Every row gives one point. A path goes straight from each point to the next, and from the last back to the first. The post is the endless flat space through its rows: a point in 2 columns, a line in 3, a plane in 4, and so on, so that a path can go around it. Count how often the path circles the post. Going back the other way cancels.

Post (1 x 2):
[[0.26 0.32]]
Path:
[[ 0.79 -0.52]
 [ 2.01  1.89]
 [ 0.86  4.77]
 [ 2.66  0.26]
 [ 0.75 -3.28]
 [-0.75 -0.10]
 [-1.52  2.55]
 [ 0.57  2.53]
 [-1.41  3.34]
 [-1.01 -1.34]
 [ 0.08 -3.61]
 [ 1.54 -0.55]
 [ 1.38  3.27]
 [-0.23  2.40]
 [ 0.76  1.24]
 [ 1.59 -1.10]
 [ 0.09 -4.22]
 [-0.96  0.16]
 [ 0.23  3.18]
 [ 1.99  1.44]
 [ 1.32 -0.70]
 [-1.01 -2.60]
 [-0.38  0.06]
 [ 0.18  2.47]
 [ 1.71  2.63]
 [ 1.44 -1.67]]
Times around: 2

Post:
[[-0.35  2.58 -0.10 -0.34 -2.17 -4.16 -0.57  0.94  0.40]
 [-1.15 -1.67 -1.13  3.23  1.30  1.64  0.87  0.34  0.35]
 [ 1.80  0.85 -0.37 -0.28 -0.58 -0.91  0.91 -1.34 -1.38]
 [ 0.77 -1.18  1.79  0.33  1.28  1.63 -1.23 -0.53 -1.82]
 [-0.25  2.83 -1.24  0.41 -3.58 -1.35  0.90 -0.88 -0.31]
 [ 1.57  0.74 -1.23 -1.87 -2.45 -1.17 -0.93  1.62 -0.09]
 [ 0.64 -2.39  1.27 -0.89  0.47 -2.18 -4.14 -0.26  0.25]
 [-0.24  1.19 -0.86  0.59  1.25  0.42  0.15 -1.64 -0.72]]
Path (32 x 9):
[[ 1.41 -0.35 -3.16 -0.47 -0.40 -2.41 -0.74  1.83 -1.05]
 [-0.01 -1.26 -0.74  0.10 -0.70 -0.48  0.48  2.22 -0.12]
 [ 0.07  0.38 -1.49  0.13  0.75 -2.03  0.39 -0.96  0.78]
 [ 0.54  1.89 -2.15 -3.74 -0.58  1.26 -3.11  2.70  1.85]
 [ 2.79  0.70 -0.69 -0.13 -1.37 -1.07 -1.88 -3.20 -1.04]
 [-1.48 -0.97  2.52  1.91  3.78  1.41 -3.47 -1.59 -1.48]
 [-1.15  1.34 -2.83  2.55  0.42  3.67  1.62  1.93  1.02]
 [ 5.43 -1.66  0.80 -3.33  0.03  0.10 -0.01 -1.89 -1.57]
 [ 1.36  0.68  1.44 -0.53  2.66  1.28  1.69 -1.57 -3.18]
 [-0.25  1.15  0.85 -1.30  1.80 -3.36 -0.67  1.84 -1.98]
 [ 0.56  0.63 -0.43  2.36 -0.86  3.44  1.07 -2.44 -4.02]
 [ 0.66 -0.44 -2.08  0.50  2.09 -0.37 -2.25 -1.49  1.33]
 [ 1.46  1.22  0.32  0.08  1.54  1.67  1.72  1.21 -1.41]
 [-0.04  0.13 -0.77  0.70  0.24 -1.96  1.43 -0.34  1.26]
 [-0.33  1.86 -2.07  0.91 -2.50 -0.93  3.21 -0.68 -1.00]
 [ 1.89  0.96  0.80 -1.56 -0.90 -1.50 -0.36  0.09 -2.75]
 [-2.71  4.28 -0.08  2.00 -2.20 -2.09 -1.16  3.18 -0.13]
 [-0.81 -1.76  3.30  1.61  2.74 -4.75 -4.46 -1.08  1.27]
 [ 0.86 -1.49 -0.78  0.36 -2.44  0.55 -0.54 -0.49  1.98]
 [ 2.60 -0.47 -2.40 -2.20 -3.93 -0.51  0.73  0.17  0.21]
 [-1.14  1.87 -0.94  1.29  0.78  1.49  3.27  0.42 -2.17]
 [-2.09  3.64 -0.47  3.22 -1.04  1.85  2.43  1.08 -2.62]
 [-1.66 -0.62  4.51  1.55  0.07 -1.85 -4.95 -3.20 -0.88]
 [ 2.16 -0.65  2.49 -0.28  2.38 -3.46 -1.11 -0.51 -0.69]
 [ 0.95  0.00 -0.54  0.47 -0.18  6.33  2.40 -1.52 -0.96]
 [ 0.55  2.80  0.82 -1.72 -5.49 -0.01  1.55  0.63 -2.66]
 [ 1.66  1.61 -1.22 -0.71 -0.13  2.34  1.66 -1.51 -2.99]
 [ 0.07  0.22 -4.84  1.35 -2.78 -1.70  3.38  1.71 -0.15]
 [-0.80  1.02  0.41  1.71 -1.43 -0.14  1.80  0.66 -0.81]
 [-0.74  2.17  0.30  2.16 -1.94  0.57  3.39  0.79  0.46]
 [ 3.57 -0.13 -1.49 -3.15 -0.25 -2.77 -2.60  2.10  1.58]
 [-0.50 -1.76  2.06  0.17  3.79 -4.13 -4.96  1.50  0.35]]
Times around: 2
